Each row of a before or after table is a point. The points were changed in one or more steps. Then noise was added and the rows were shuffled. The steps act on columns, c1 being the first. Write out the steps. A step turns or swaps two columns, mirrors them in a line or flattens them onto one, adds a multiple of one to another, or multiplies or shifts one. Angles are multiples of 10 degrees, from the lower column toward the higher: turns from -170 to 170, lines from 10 to 170 but not 90. Use the fewest steps. Two steps may share a column if one is a turn and the other turns, adds or multiplies; they go together, in the order done. Otherwise the lowest column goes first.
(in the rows, 128 means zero)

Before (9 x 3):
[[117 100  73]
 [133 185  81]
 [137 103 170]
 [153  75  83]
 [149 134  61]
 [147 166 164]
 [149 101 137]
 [130  96 113]
 [ 91 118 160]]
After (9 x 3):
[[199 134 125]
 [174 185 118]
 [101 167 159]
 [175 100  99]
 [ 92 102 150]
 [ 86 117 104]
 [126 103 151]
 [181  76 135]
 [145  95 124]]
Steps: turn c1 and c3 by 70 degrees

Before, 10 rows:
[[133 110 130  99 185 137 128 121]
 [152  92 166 158 101 123  76 117]
 [110 138 188 117 113 128 138 182]
 [157 126 132 135 116  80  59 102]
 [139 123 177 117 180 122 115  90]
 [164 127 132 177 162 152 129 162]
 [ 97 109 142 160 117 130 136  62]
 [132 133 156  82 129 145 159 124]
 [118  89 135 186 127 124 187 119]
 [177 123 112 116 122 106 117  97]]
After:
[[139 108 132 156 175 163 130 129]
 [138 108 157  85 118 122 136  71]
 [147 135 184 167 120 144 161 134]
 [ 99 125 137 137 142  80  61 110]
 [ 91 125  96 165 133 106 117 108]
 [148 137 248 128 115 120 138 192]
 [104  89 143  73 132 125 188 130]
 [121 124 225 143 178 149 116 100]
 [ 73 127 135 105 146 165 130 172]
 [ 94  91 204 114 109 111  75 126]]
Steps: turn c1 and c4 by 150 degrees; multiply c3 by 2; turn c5 and c6 by 30 degrees; shift c8 by 10

Before, 11 rows:
[[179 186 128 150 112 147 101 137 129 114 168 138]
 [ 91 160  58  63 110 123 143 137 181 127 101 140]
 [176 156 136 145  73 128 126 140 105 105 116  90]
 [120 173 132 130 126 107 201 140 143 124 132 186]
 [173 109 100  99  85 129 135 160 176 125 141 210]
 [173 144  53  96 132 121 161 104 168 104 137  94]
 [115 120 129 117 129 136 111 175 115  78 164 134]
 [104 142 165 151  64 163 144 154 179 116 126 124]
 [106 105  31 156  83 127 147 131 188  79 143 195]
 [117 112  78 121 111 110 176  54 144 115 127 162]
 [142 108 151 139  89 213 142 147  90  97 100 114]]
After, 11 rows:
[[116 136 129  76  93 136 110 177 116 139 164 134]
 [140 213 151  97 118 148 142 148  90 115  99 114]
 [118 109  79 114 112 143 176  54 144 134 127 161]
 [173 128 101 126  72 146 136 161 173 156 140 210]
 [174 121  54 105 124 111 162 106 170 161 137  95]
 [104 164 165 115  67 115 142 154 180 104 127 124]
 [122 107 132 124 120  83 200 141 143 126 131 185]
 [175 129 135 105  84 101 127 141 106 109 117  90]
 [179 147 129 113  70  71 102 137 131 105 168 138]
 [106 125  31  80  68 152 147 132 188  98 145 195]
 [ 90 123  58 126 136  97 145 137 180 194 101 141]]
Steps: turn c2 and c6 by -90 degrees; turn c4 and c10 by -90 degrees; add -1 times c11 to c5

Before:
[[147 100 141 163 132 106 116 106 155 156 117 129 103 148 132 124 143 114
  158 139]
 [130 108 119 143 165 129 185 118 113 165 126 140 167 136 148 134 141 116
  155 121]
 [120 103 129 134  88 160 128 141 120 159 113 110 154 114 122 110 137 115
  140 138]
 [120 119 129 129 129 108 116 108 123  84 131 136 121 105 122 128 148 142
  109 133]
 [140 141 127 135  86 118 126 125 113 139 117 135 107 132 115 129 123 116
  156 136]
 [148 132 137 158 120 152 121 122 111 142 135 143 102 119 109 119 151 102
  134 137]
 [106 133 143 144  95 104 134 194 158  78 126 149 103 140 113 122 136 105
  102 106]
 [146 100 135 123 119 136 180 127 106 146 196 129 103 121 140 123 141 109
  159 105]
 [137 112 126 108 131 107 134 115 104 139 121 138 139 148 122 133 142 106
  129 126]
 [146 100 118 116 141 114 124 172 138  99 111  84 143 138 153 120  74 113
  138 137]
 [ 65 111 119 123 150 118 122 140 208 139 122 149 154 125 123 131 141 103
  129 141]]
After:
[[144 118 159 160 121 150 120 121 112 143 138 108 187 114 107 129 154 105
  126 137]
 [123 107 160 136  90 158 128 140 119 159 111 156  73 104 123 103 143 116
  133 140]
 [137 131 107 109 129 109 136 115 105 140 123 122  84 165 118 113 139 106
  126 124]
 [130 133 118 143 165 130 182 120 114 167 122 131   7 140 147 109 146 113
  152 123]
 [106 121 122 146  98 104 133 195 157  78 127 100 177 151 111 132 125 105
  105 104]
 [ 63 135 110 124 151 115 122 141 207 143 125 115  35 126 124 107 140 102
  123 139]
 [122 127 109 130 129 106 113 112 124  81 130 118 143  93 121 119 140 140
  105 133]
 [144 130 115 135  85 117 126 127 111 139 118 118 180 139 113 139 133 115
  157 139]
 [144 119 103 117 144 113 125 174 137  97 109 171 133 145 156 103  81 111
  156 135]
 [145 123 119 161 128 106 116 104 154 157 119 117 200 158 132  97 154 114
  152 140]
 [147 120 143 127 118 137 181 129 106 148 195 118 198 118 143 100 147 109
  155 102]]
Steps: swap c2 and c16; add 1 times c6 to c3; turn c12 and c13 by -160 degrees; multiply c13 by 3; multiply c14 by 1.6; turn c17 and c19 by -20 degrees

Before (11 x 48):
[[131 150 143 101 118 141  93 130 155 148 124 138 154 140 118 144 115 145
  118 142 127 138 159 109 120 106 123 141 148 135 134 148 159 155 126 110
  120 109 129 115 132 129 115 107 167 116 143 135]
 [167 109 115  96 110 120 100 119 148 115 104 126 129  97 111 149 146  91
  146 144 153 141 118 164  99 152 140 128 143 110 131 136 115 126 128 140
  140  94 114 140 131 117 101 113 115 106 133 122]
 [131 110 102 111 142 118 141 118 102 122 143 143 109 105 101 120 122 117
  117 117 132 124 113 160 123 130 107 113 134 156 155 144 103 133 114 152
  133 137 168 143 127 145 129 140 159 134 150 124]
 [156 145 156 136 108 138 140 150 122 149 159 136 124  96  97 123 111  92
  111 143 116 135 158 116 138 131 143 131 120 144 135 154 128 161 141 148
  138 140 162 141 101 140 120 144 135 143 154 149]
 [129 154 141 118 115 133 127 154 124 129 135 122 133 134 137 138 152 144
  131 135 129 111 140 161 118 131 123 130 110 129 137 153 128 135 138  96
   95 124 167  96 138 114 129 149 132 143 152 139]
 [117 137 136 124 127 142  90 144 120 114 158 139 136  99 132 142 131 115
  120 153 104 153 116 130  99 118 107 135  98 125 112 131 105 124  95 100
  118 126 134 112 140 149 139 112 158 104 110 100]
 [138 140 101 128 109 107 123 128 154 157 116 146 133 105 108 113 125 119
  119 107 127 128 158 115 116 150 116 145 138 104 132 135 156 122 107 107
  124 128 136 131  96 169 126 142 141 135 164  98]
 [136 102 110 142 114 138 131 118 128 149 136 149 137 119 124 112 153 113
  151 109 107 124 118 136 138 132 129 126 104 153 138 115 147 115 109 106
  119 141 148 141 108 116 127 153 121 148 145 147]
 [126 114 127  94 134 153 145 113 116 131 113 149 125 102 134 107 103 129
  129 138 136 104 150 151 148 105 149 119 145 119 120 125 151 132 113 143
   89 130 138 136 123 132 133 135 168  94 112 123]
 [159 132 151 120  91 127 139 158 149 104 121 126 153 138 107 116 135 147
  160 148 137 149 114 147 137 125 114 101 134 109 105 120 127 112 102  99
  138 108 128 134 116 119 153 132 117 137 127 114]
 [128 140 137 147 136 125 139 137 137 129 148 108 122 102 136 159 129 126
  123 140 137 100 117 114 101 153 137  98 151 137 106 157 109 123 140 123
  115 110 113 131 148 144 119 109 113 137 149 122]]
After, 11 rows:
[[127 118 139 148 136 125 139 122 136 131 149 108 123 102 136 160 128 131
  124 139 136  97 117 112 102 155 136  98 151 136 105 159 109 122 141 126
   96 110 111 151 148 143 122 108 113 137 150 121]
 [117 136 137 126 126 141  90 113 122 116 158 139 137 101 132 139 129 145
  120 154 104 152 116 129  98 119 106 134  98 123 112 131 106 122  93 100
   98 126 133 179 142 149 142 113 157 105 110 101]
 [158 121 151 120  94 127 138  95 149 106 121 126 153 137 107 117 137 116
  162 148 137 149 115 147 136 126 115 100 135 108 104 119 127 112 101 101
  117 107 127 125 114 117 153 132 117 137 125 115]
 [133 135 110 142 115 139 133 139 126 139 136 148 138 119 125 113 153 143
  151 110 108 124 118 134 138 132 130 127 104 153 137 116 148 116 110 103
   99 141 148  44 107 117 118 153 120 149 147 148]
 [168 132 116  96 110 121 100 143 147 134 104 128 129  97 111 150 145 164
  146 144 150 143 118 166  98 153 139 127 142 110 129 137 114 126 127 139
  120  94 115  62 128 116 120 113 115 104 133 124]
 [125 131 127  95 134 153 145 144 117 126 113 148 124 102 132 107 103 125
  128 139 137 103 149 150 149 107 147 120 145 118 122 125 151 132 115 145
   69 128 138  80 123 131 130 135 167  93 110 123]
 [128 137 142 118 115 134 126  99 122 128 134 124 135 134 136 139 152 115
  131 134 129 108 140 161 118 130 122 130 110 128 137 153 129 136 138  97
   74 125 166 250 141 115 128 149 133 144 153 140]
 [140 119 102 129 108 106 124 130 153 141 116 146 135 106 109 115 126 136
  118 107 129 129 159 115 115 148 116 144 139 104 132 138 157 120 106 107
  106 128 137 149  97 171 111 141 142 135 164 100]
 [131 126 142 101 118 141  94 122 157 143 124 137 155 140 117 144 113 112
  118 145 126 140 159 111 122 107 123 141 148 135 132 148 158 154 125 108
   98 108 128 204 133 130 111 109 167 115 143 134]
 [156 106 158 136 108 138 140 112 124 142 156 135 125  97  97 123 110 169
  111 142 115 135 158 116 139 130 143 131 121 143 135 154 127 160 141 149
  118 137 162 141 101 140 112 146 135 144 153 150]
 [129 129 101 110 143 118 139 140 104 127 143 143 111 107 100 120 124 137
  118 118 132 124 113 158 122 128 108 114 135 156 156 143 103 134 114 152
  112 138 168  58 129 146 132 139 160 135 151 125]]
Steps: turn c2 and c40 by 130 degrees; multiply c40 by 3; turn c8 and c18 by 170 degrees; flatten c10 and c43 onto the line at 130 degrees; shift c37 by -20

Before:
[[154 128  96 129  93  97 126  45  91  77 126 158 112 142 133 102  53 132
  164  57  94 157  89  88 158  96 178 137 155 178 136 132 185  76 139  74
  148 165  89 122  82 155  63 143 180 111 177  55 126 134 123 181 149 127
   92 169 118 110  95 180  95 140  50 156]
 [154 186 127  81 172 126 174 185 128 134  76  97 126 105  95 139 178 144
  128 124 181  88 108 133 127 146 100 145 105 158 185 159 122 156  84 159
  102  96 134  91 186 122 137 125 139 142  99 114 129 131 110 150  81 104
  166 132 118  84 162 113 109 148 167  97]
 [133 122 119 110 160 144 172 154 146 162 139 101 145  73  95 116 119 147
  103 115 152  85  66 112 151 161  71 165 109 201 152 140 128 149 106 122
  101  97 203 113 128 158 154 111 152 125 125  82 144 110 105 111 120  84
  130 185 160 111 133  92 125 135 182  98]
 [167 126 100 118 156 156 156 119  58 140 161  78 161 149  80 114 136 121
  124 104 170  64  90 107 152 152 117 135  91 174 123 131 140 150 139 163
  123 105 146  89 152 136 135  92 181  82 117 108 135 129 135 102 146  76
  122 175 146  94 155 122 107 154 134  72]
 [175 113 175 109 167  68 150 114 146 140 141 131 102  89 114 131  92  80
  132 140 100 114 169 178  84  63  97 109 122 103 104 115 201 147 111  46
  174  78  92 170  54 123 122 178 161 179 151 164  95 136 115 117  86 162
   91 113 117 174 130 125  81  48 195 133]
 [161 106 111 150  88 147 132  71  99  67 110 164 129  86 128 107  49 105
  128 106  65 131 130  83  92 125 172 164 115 140  87 157 213  65 189 122
  142 148  65 127  64 184  70 132 180 103 126  68 128 130 105 205 155 165
   97 149 122 111  78 174  73 103  74 149]
 [168 169 122  95 141 188 145 158 121 151 141  97 139 119  72 137 109 149
  122  96 160  80  96  95 179 153  71 165  98 152 132 124 139 148 111 150
  108  97 161 148 122  66 133 101 160 122 115  99 166  67 137 133  81  86
  150 188 124  81 130 116 111 154 148  66]
 [194  89 181 106 165  93 110 113 192  87 154 137  95  92 116 140 137  98
  142 112  97 129 165 153 101  98  80 131 178 116  62  91 189 119 110  94
  196  84 103 198  99 150 100 160 160 132 173 145  54 160  83 175  91 170
   82  63 118 165 131 156  63  99 128 183]
 [149 159 103  67 123 173 185 157 127 163 143 117 129 111  82 114 157 135
  128  88 164  62  91 131 159 164  94 101 101 127 140 147  97 133  94 127
   96 101 181 125 157 129  91 103  98 124  82 142 117 112 118 100 100 122
  125 171 154  91 153 101 101 150 155 114]
 [197 130  86 155  55 154 140  80  89 102  83 142 112 136 153 138  85 111
  127 100  98 133 123  90 139 112 193 182 164 165 103 105 152 112 150  98
  133 152 130  95  72 143 107 102 163  65 140  58 131 116 136 157 167 137
   71 143 117 134  79 156  96 126  97 135]
 [130 177 190  61 225 158 152 133 158 197 140 179 102 122 123 177 177 104
  114 128 149 114 106 139 113 150  64 119 104 141 192 156 130 142  68 144
   96 103 128 169 139 120 166 116 119 129 154 181 101 120 109 120  79 125
  129 140 167 130 155 125  77 150 165 112]
 [122 203 162  86 157  96 135 162 181 184 149 134  93 132 151 142 117 163
  102 141 113 101 132 151 137 142  69 126  60 105 188 109 121 105  67 156
  105  66 108 154 162 126 162 119 126 139 140 127 117 133  83  76  96 100
  156 124 195 138 165 114  92  92 153 105]]
After (12 x 64):
[[194  89 175 103 164  95 109 113 194  86 148 140  93  94 116 141 139 100
  137 111  92 127 168 153 100 114  86 132 182 117  59  91 187 119 111  90
  198  84 103 197  99 149 104 158 158 132 161 145  53 157  83 179  93 172
   63  63 116 165 129 160  59  96 131 180]
 [175 118 174 109 169  64 148 117 154 142 145 129 103  94 108 133  91  82
  131 142 104 111 171 179  85 104  96 110 121 100 107 114 203 147 116  48
  176  77  90 169  55 125 121 178 158 177 229 166  95 135 110 119  87 163
   92 110 117 174 130 126  83  49 194 133]
 [151 129  98 129  91  98 124  44  93  72 124 155 113 143 133 107  52 133
  170  61  93 154  87  90 160 111 180 138 154 179 132 131 182  74 139  79
  150 165  88 122  87 156  66 143 181 110 201  57 128 135 127 181 151 129
   71 171 114 109  92 180  97 138  53 157]
 [124 199 160  88 158  99 133 163 189 183 154 134  94 130 153 141 113 165
  104 140 117 104 129 155 137 139  69 128  61 101 189 108 118 104  69 156
  104  68 108 150 167 125 164 121 126 139 118 129 121 130  79  77  95  99
  130 124 192 138 163 110  90  91 155 107]
 [152 160 102  74 123 174 186 163 131 164 140 120 128 114  86 114 158 133
  130  93 166  63  85 128 162 147  95 103  99 129 136 147 100 136  92 129
   91 100 178 123 159 129  90 104  99 128 105 144 118 112 115  99  99 122
  170 168 160  88 151 102  98 152 160 112]
 [132 175 189  58 227 161 152 133 161 197 139 176 102 120 122 178 179 109
  116 129 151 109 107 139 114 141  66 124 101 141 190 159 127 142  69 145
   97 105 129 172 133 119 163 116 122 126 117 183 104 116 110 116  82 128
  106 137 165 131 153 125  76 151 173 115]
 [130 126 120 108 155 144 177 155 144 162 139  98 146  71  99 119 114 152
  105 116 152  80  69 113 150 143  72 169 108 198 150 138 130 148 109 120
  103  97 205 112 128 160 157 112 153 122 138  79 142 108 106 108 123  88
  126 184 164 113 134  94 122 139 181  98]
 [171 167 126  92 136 191 147 157 119 148 141  96 137 120  74 137 110 145
  121  93 164  77  96  93 174 138  73 164  95 154 132 123 144 149 108 155
  109  94 158 148 122  66 134  98 158 122 108  99 163  68 133 130  76  86
  154 187 124  82 129 115 107 156 150  62]
 [197 133  84 155  50 151 135  83  89  98  85 142 113 134 147 138  83 114
  126  99 103 130 127  93 140 120 190 184 162 164 102 110 151 113 151 103
  133 151 127  93  70 141 111 101 162  63 129  57 133 118 139 154 168 141
   92 145 120 133  76 153  90 125  99 130]
 [164 126 102 117 156 150 154 115  59 138 158  79 159 151  81 112 137 125
  123 103 176  64  91 104 151 136 114 132  90 171 123 134 138 148 139 161
  124 106 147  92 152 135 137  93 181  87  66 106 135 126 134 105 143  83
  138 177 145  95 155 120 106 156 131  71]
 [156 102 117 150  84 147 135  72 102  65 108 168 130  87 123 109  48 105
  128 101  64 134 131  85  91 130 173 168 117 136  89 158 216  63 190 124
  143 151  61 128  61 187  68 134 182 103 111  65 129 132 102 201 153 165
  116 150 125 111  79 174  72 103  73 148]
 [155 184 129  81 167 126 176 189 126 133  77  91 124 106  92 140 180 141
  127 123 184  86 106 133 124 136 100 146 102 156 193 156 125 152  85 163
  102  94 134  93 187 124 138 123 136 148 100 112 132 133 110 145  78 105
  172 133 115  86 161 109 110 150 166  94]]
Steps: multiply c26 by 0.4; turn c47 and c55 by -60 degrees; add -1.5 times c36 to c47
